Each row of a before or after table is a point. One or more steps were done to the points. Then noise was added and the rows were shuffled. The steps act on columns, c1 being the first. Name the steps. A step turns or swaps two columns, mirrors them in a line or flattens them onto one, adds a multiple of one to another, or multiplies or shifts one. Angles are multiples of 10 degrees, from the lower column toward the higher: turns from -170 to 170, lines from 10 to 170 but not 90. Use the fewest steps. Two steps may share a column if one is a turn and the other turns, adds or multiplies; they go together, in the order done. Otherwise the lowest column goes first.

Before:
-0.03 -0.22

+0.07 +0.18

-0.19 -0.12

-0.17 -1.08

+0.09 +0.16

-0.17 +0.06

-0.13 +0.14

+0.56 +0.19

+0.41 -0.21
After, 9 rows:
+0.49 -0.55

+0.09 -0.11

-0.06 +0.06

+0.27 -0.34

-0.01 +0.03

-0.10 +0.12

-0.04 +0.07

+0.14 -0.17

-0.13 +0.13
Steps: flatten c1 and c2 onto the line at 130 degrees

Before:
-0.34 -0.26 +0.36 -0.08 -0.63 -0.11

-0.17 +0.40 -0.46 +0.52 +0.01 -0.05

-0.01 +0.41 -0.19 +0.32 -0.02 -0.18

-0.01 +0.45 -0.08 +0.37 +0.20 -0.23

+0.00 -0.21 +0.15 -0.09 -0.17 -0.06

-0.36 +0.27 +0.06 -0.33 +0.06 -0.17

+0.00 +0.04 -0.13 -0.51 +0.12 -0.15

-0.04 +0.18 +0.23 -0.36 -0.39 +0.05

-0.12 +0.42 -0.24 +0.40 -0.30 -0.56

-0.16 +0.63 -0.18 +0.22 -0.21 -0.44

-0.12 +0.42 -0.46 -0.18 -0.33 -0.48
After, 11 rows:
-0.28 +0.42 -0.03 -0.20 -0.33 +0.03

-0.27 +0.42 +0.15 +0.41 -0.30 -0.11

-0.33 +0.27 +0.14 -0.31 +0.06 -0.11

-0.27 +0.63 +0.11 +0.21 -0.21 -0.08

-0.09 -0.21 +0.12 -0.09 -0.17 -0.10

-0.64 -0.26 +0.27 -0.09 -0.63 -0.22

+0.10 +0.46 +0.07 +0.37 +0.20 -0.05

-0.23 +0.19 +0.11 -0.37 -0.38 -0.09

-0.17 +0.39 -0.24 +0.52 +0.01 +0.20

+0.05 +0.04 +0.00 -0.51 +0.12 +0.00

-0.03 +0.41 -0.03 +0.31 -0.01 +0.01
Steps: add 0.5 times c5 to c1; flatten c3 and c6 onto the line at 140 degrees
